Every row gives one point. Each copy is the shape, with its points in the same order, turned, moved and blurred by noise. Some copies are also mirrored. Which?

Shape:
[[-12  14 -23]
 [ -7  12 -53]
 [ 74 -14  32]
 [-13  18  14]
 [ 33  34  27]
 [-15 -22  11]
 [ 37  24  38]]
Copy 1 (7 x 3):
[[ -2  21 -13]
 [-18  25 -35]
 [ 77 -50 -25]
 [ 26  17  15]
 [ 69  10  -5]
 [  6 -18  18]
 [ 73  -1   0]]
Copy 1 is: only turned
Copy 2:
[[ -4   3  -5]
 [-27  -2 -24]
 [ 83 -20 -50]
 [ 27   8  18]
 [ 59  23 -21]
 [ 26 -32  14]
 [ 72  16 -13]]
Copy 2 is: only turned
Copy 3, 7 rows:
[[ -3  14 -15]
 [ -3  21 -47]
 [  2 -83  18]
 [ -4  13  21]
 [ 30 -23  25]
 [-43  -3  19]
 [ 25 -42  33]]
Copy 3 is: only turned
Copy 4:
[[ 15   6 -24]
 [ 18  25 -39]
 [-33  44  66]
 [ 10 -19   6]
 [ 22   5  46]
 [-29 -13  -8]
 [  9   8  52]]
Copy 4 is: mirrored

Shape (7 x 4):
[[ 37 -30   9  66]
 [ -6 -36  20   6]
 [ 41   8 -36   5]
 [ 38 -29  20 -12]
 [ 33  11   6  13]
 [ 32 -16 -39  35]
 [-85 -26  22  -9]]
Copy 1 (7 x 4):
[[ 17 -34 -50  35]
 [  8 -47  14   5]
 [-17  15 -37 -15]
 [ 20 -28 -13 -26]
 [ 16   4 -19  -3]
 [-25 -15 -48  -1]
 [-28 -50  86  35]]
Copy 1 is: only turned
Copy 2, 7 rows:
[[ 32  17  65  -6]
 [ -8 -22  15   3]
 [ 41  33 -15 -27]
 [ 35 -12   0  24]
 [ 23  32   2   7]
 [ 37  23  19 -39]
 [-85 -38   1 -11]]
Copy 2 is: mirrored

Shape, 9 rows:
[[-35  23  14  35]
 [ 12 -29 -19  30]
 [ 28   1  20 -42]
 [-11  21  51  36]
 [-32   3  19  34]
 [ -6 -47 -15   3]
 [ 40 -30  18 -22]
 [ -8  -2  49  14]
 [-30 -18 -14  48]]
Copy 1:
[[  1   1 -57 -16]
 [ 20 -30 -16  35]
 [ 45  21  37  -3]
 [ 38  -2 -55 -35]
 [  6 -15 -47 -22]
 [  7 -48  12  18]
 [ 56 -15  29  12]
 [ 41 -11 -21 -31]
 [-12 -41 -47  15]]
Copy 1 is: mirrored
Copy 2:
[[-28  26  15  53]
 [-13  18 -51  21]
 [-25  33   5 -49]
 [-27  68  20  38]
 [-39  28  -2  49]
 [-39   3 -48   0]
 [-23  40 -31 -49]
 [-51  56   1  15]
 [-29   6 -41  54]]
Copy 2 is: mirrored

Shape:
[[  1 -10  -3  10 -17  19]
 [ 36  -3  13 -15  89  37]
 [-28 -39 -25  20 -15   1]
 [-22 -21  36  12 -15   6]
 [ -4  11 -20 -51  45  55]
 [  2  47 -25 -13  52  20]
 [  7   3 -43 -64  27  27]
 [-35 -23  21  12 -45  -4]
 [ 43  29  21   1  15  20]
 [-22 -19  31 -38  -7 -55]
 [-34 -56  32  21 -11  -9]
 [ 15 -14  15 -29 -25 -52]]
Copy 1, 12 rows:
[[  4  -7 -14  14 -22   2]
 [ 60 -20  64  15  18 -52]
 [-25  -8 -32  54 -15 -19]
 [-12   2   5  15 -56 -17]
 [ -4 -64  44 -11  28 -28]
 [  7 -12  49  -8  42  -3]
 [ -1 -43  10 -21  53 -45]
 [-35  12 -27  13 -55 -10]
 [ 44   6  25 -25 -12  -3]
 [-35  52  -4 -12 -21 -61]
 [-26  15 -13  49 -63 -40]
 [-10  46 -26 -24 -10 -50]]
Copy 1 is: only turned
Copy 2, 12 rows:
[[ -2  12  -9  -8   4  14]
 [  6  -8   4 -26  86  73]
 [-12  15 -30  24 -31   6]
 [  4  37 -15  33   6 -10]
 [-59   3  15 -39  54  32]
 [-28 -13 -23 -54  57  16]
 [-65 -24  26 -42  18  17]
 [  0  32 -14  36 -22 -30]
 [ 39  30   8 -39  47  12]
 [  8 -29  29  41  20 -49]
 [  4  22 -11  70  -7  -3]
 [ 16 -22  33   9  -3 -34]]
Copy 2 is: only turned
Copy 3, 12 rows:
[[  2  -6  14  23 -12  -2]
 [ 38  13  21  60 -14 100]
 [ -8  -5  32  45  11 -27]
 [-26  20  31  12   4   4]
 [ 40  45 -15  66 -42  41]
 [ 23  15 -46  54 -27  49]
 [ 66  35 -19  64 -28  12]
 [-28   8  23 -14   6 -31]
 [ 23 -21  -4   1 -31  60]
 [ 31  28   8 -26  49   8]
 [-18   4  53  13  28  -7]
 [ 45  -4   1 -34  24  -5]]
Copy 3 is: mirrored
Copy 4:
[[-15   6  15   8  27   6]
 [ 14 -88 -26 -44  48  20]
 [-49   0   0  41   0  -5]
 [-14  -4  35   5  -9 -12]
 [-25 -20 -37 -63  52   4]
 [ 10 -12 -50 -33  24  35]
 [-12  -4 -56 -34  60 -19]
 [-24  27  27  20 -18 -15]
 [ 48 -30   5  -3  32  15]
 [ 15  -3 -11  -2 -36 -74]
 [-37 -32  39  20 -22 -21]
 [ 31   7 -14  30 -13 -56]]
Copy 4 is: mirrored

Shape, 14 rows:
[[  51   76    1  -24   15    5   33   29]
 [ -24    9  -22  -13  -10  -27   30  -23]
 [  56  -24  -17   13   14  -28   -7  -14]
 [ -37  -28  -28  -16  -74  -19   33  -30]
 [ -30  -16   15  -12   18  -14   33   -4]
 [ -37   75   -1   25   20  -28   38  -22]
 [  -6  -13  -10  -22   24   21   30   27]
 [ -39  -31  -24   92   16    7  -56  -17]
 [ -36  -10   36  -14   -7  -18   17  -37]
 [ -10  -25  -19   -5   25  -29   31    0]
 [ -13   -3   32  -22   20   17  -18  -38]
 [ -19  -17  -20   15  -18   91   18  -37]
 [ -10  -35   15   -3   23  -23 -103   -7]
 [ -13   -4   15    4  -55    1   -1   22]]
Copy 1:
[[ 48  29 -23  36 -48 -59 -12  12]
 [  7 -23   6 -39 -14 -10 -30  -1]
 [ 18 -35  -5  44  28   3 -35  37]
 [-15 -27 -23 -72 -23  35 -53  17]
 [ -3   4  -5 -32  21 -18  -1  -1]
 [  4 -27  21 -11 -44 -48   6 -54]
 [ 45  27 -16 -20  20  -1   4  12]
 [  3 -65  36  23  21  85  38 -13]
 [-41   0   8 -34   8  -7  -9   4]
 [ 23 -26  -7 -28  32 -15 -11   4]
 [-25  28  39   3   8   8  -5  20]
 [ 23  47  14 -12  -1  83 -25 -29]
 [-22 -35  56  21  22  35  43  86]
 [ -8  -3 -44 -21 -33  33   6  25]]
Copy 1 is: mirrored
Copy 2, 14 rows:
[[ 50  56 -10  16  52 -48  16  23]
 [-32  19 -26 -38  10  -2  11  21]
 [ 44   7 -15 -27 -51 -18  13  40]
 [-67  42 -65 -31 -25  26  -8  13]
 [-18  13   2 -27  14  23  -4  59]
 [ -4   4   0 -39  67  11  49  -7]
 [ -1   6 -18   6  25  -9 -26  72]
 [ 13 -95 -21  -9 -39  49  -1  -1]
 [-24  30  10 -42   2  44 -14  25]
 [-15  -2 -14 -31  -7  -4  12  69]
 [  9  11  26 -33   2  20 -50  17]
 [ 16 -14 -73 -24  24  34 -79  14]
 [  0 -38  60   7 -74   5 -33   7]
 [-14  34 -30  32 -14  38  -7  12]]
Copy 2 is: only turned
Copy 3, 14 rows:
[[ 72  -4 -71 -14 -28 -58   5  33]
 [-13  -7 -13 -29 -41 -21  -7 -11]
 [ 41 -16  46 -15  -7 -39 -31  37]
 [-18   2  31 -16 -89   0 -18 -45]
 [ -6  -5  -1  -3  -3 -18  27   0]
 [-17 -29 -77 -32  12 -44 -24 -18]
 [ 27  35  -9 -20 -13 -13  32  18]
 [-18  29  33  10  48  34 -82  -5]
 [-15 -42   0  10 -28   3  16 -18]
 [-14  12  16 -25 -14 -36  13  17]
 [  7 -31  -4  -1  -7  37   7  23]
 [ 54  21   9 -32  -5  65  -5 -56]
 [-14  -9  31  42  -1  43 -41  81]
 [ 24  18   2  40 -52  -8 -20 -14]]
Copy 3 is: mirrored

Shape, 13 rows:
[[-11   6 -51  29 -54   3 -15 -39]
 [ -7  -3 -16  -9 -79  14  17   1]
 [ 25  65 -13 -43  16  -2 -25 -22]
 [ -4 -22   8  31 -42  25  -6  -9]
 [-30 -36 -49  -6 -50  28 -58 -22]
 [  5  -1 -26  -8 -15  26  -5 -32]
 [-52   4  34  -4  38  22  39   4]
 [-41 -14  69  -7  10 -15  45  -9]
 [  7   7 -54   1 -39  23   7  11]
 [-39  73  -2 -23  10  -5 -20  -5]
 [ -4  -7  23  10   9 -36  23  34]
 [-33  -2  38  21  41  -9  87 -13]
 [-29   4  74  30   5  18  10  27]]
Copy 1:
[[ 12  17 -51   8 -49   1  73   7]
 [-23 -19  -1  23 -51   4  53  36]
 [ 48  45   5 -23  -6 -67  23  40]
 [ 15 -28 -24   2 -29  29  24  -1]
 [ 13  34 -15 -13 -97  36  50  -1]
 [ 21   1  -9 -14 -29  -4  53   8]
 [-19   8  29 -19  52  25   3 -17]
 [-48 -19   5 -16  36   1 -20 -21]
 [ 21   7   2  33 -33   4  69  29]
 [ 10  73  -6 -17  23 -18  10  46]
 [ -5   2   7  45  16 -14 -12 -22]
 [-30 -21   9   6  83  -3  20 -39]
 [ -2 -23 -12   5  37  38 -39   7]]
Copy 1 is: mirrored
Copy 2, 13 rows:
[[ 20  46  12   9 -37 -32 -30 -29]
 [-22  52  -6 -25 -27  -4 -13  19]
 [ 61 -28  13 -10 -51  47 -18  22]
 [-34  32  -2  -2 -10  10 -11 -33]
 [-24  20  24 -14 -64 -29 -60 -37]
 [ 14   8 -12 -18 -43   3 -22 -25]
 [-36 -26 -35  23 -62  32  58  -8]
 [-38 -26 -11  -8 -24  16  86   0]
 [  3  36 -28   8 -40   0 -44  10]
 [ 25 -11  29  25 -83  39  16  21]
 [-24 -30  -9  35   1   8  28  27]
 [-14 -19 -61  24 -22  13  92  -7]
 [-54 -10   0  28 -18  59  46  -9]]
Copy 2 is: mirrored

Shape:
[[ 68  -4  46  12  13  12 -21  51  -5]
 [-24 -61  56 -30  -5 -44  22  -9   6]
 [ 10 -25  -7 -41  -2  26  31 -38 -30]
 [-12 -33  21  -8  18   4  27 -49  37]
 [-30 -32 -35  41  16  11  31   9   9]
 [-26  26  -6  -6 -42 -53   5 -33  -6]
 [-14 -21   1   0 -26 -36 -63  50 -37]
 [-24  -3  48 -42  28  45 -23  10  41]
 [  4   9  11  53 -50  11  14 -40 -30]
 [ 61   0  -3 -10 -36   1 -15  34  19]
 [  4  17 -31  23  28   5  -7 -25 -32]
 [  6   5  49 -50 -42  27  19  44 -17]]
Copy 1:
[[ 43 -33  -8  20  66  39  25 -24 -36]
 [ 30 -27  -8   1 -17 -32   8  78 -52]
 [  5  22 -10 -22   2 -59  38  -1  -8]
 [ 24 -23 -45 -23  -5 -35  10  45  16]
 [ -9 -35  12  36   0 -24  23  24  56]
 [ 23  16  28 -13 -51  -4 -42  12  -1]
 [ -7  22  48  46  18  49  -4  31 -38]
 [ 18 -11 -34 -47  15  43  62  48  -1]
 [-30 -30   1  -9 -11 -21 -36 -38  -1]
 [ 43   7 -24  40   2  33  20 -35 -24]
 [  5  14  24  -7  37 -17 -11 -10  44]
 [ 18 -15  12 -20 -20  20  65 -14 -62]]
Copy 1 is: only turned
Copy 2, 12 rows:
[[ 10  54  20 -19  -5  22  23  26  95]
 [ 15 -40  26 -32  13  61 -20  59   0]
 [-23  19 -27   4  -1  73 -18 -16 -10]
 [ 11 -22   2   0  44  39  23  22 -26]
 [ -3   2 -49   4   8 -29 -12  28 -16]
 [ -9 -65  24  14 -42  20   6 -14  -1]
 [-33 -16  25  23 -45   0 -47  43  68]
 [  6  48  56  25   9  36   9  55 -12]
 [-11 -33 -42  23 -54  30  55   2  26]
 [-40  31  29 -23 -23  14  23   0  52]
 [ -6  12 -30  52   0   7  -9 -29  27]
 [-10  44  31 -28 -69  61  -1  34   8]]
Copy 2 is: only turned
Copy 3, 12 rows:
[[  1  24  -2  13  85  27  -7 -46   5]
 [-48  22 -13   4   8 -81 -57 -43  19]
 [-26  25  20 -57  -6 -31  -2   1  42]
 [-15  -3   8   8 -10 -52 -36  -3  66]
 [ 33 -31  31   1 -19 -53  10 -28   8]
 [-24  35 -19  12 -45 -33 -21  29 -28]
 [-48 -10 -22   4  23 -11   5 -37 -72]
 [-63 -15  57  26  21  11 -40 -26  42]
 [ 14  41 -33   7 -47  -3  28 -21  16]
 [-17  38   8  23  65  -7  30   8  -7]
 [ 25 -20  -4 -32 -14  10  -5  11   0]
 [-59  71  50  -4  22  -5  -5 -45  -2]]
Copy 3 is: mirrored
Copy 4, 12 rows:
[[ 16 -64   6   8  29 -31  16 -34 -38]
 [  1 -21   5 -52 -35 -48  25  66  10]
 [-52 -12 -28 -44 -22  -3 -13 -12  34]
 [-11  10   8 -37   3   0  22  31  54]
 [ -2 -19  48  16 -28  15 -39  17  48]
 [-40  33 -13  28 -52  -9  17  47 -13]
 [-14 -33  -2  45 -16 -73 -40  43 -40]
 [ 22  29  13 -53  44 -23 -22   5 -14]
 [-66   8  38  36 -40 -25  26 -19  19]
 [ 28 -29 -36  34  -9 -32   9 -36 -10]
 [-62 -19   7  33   9  24 -25   8  11]
 [  4 -10 -12 -42 -40 -44 -14 -41 -49]]
Copy 4 is: only turned
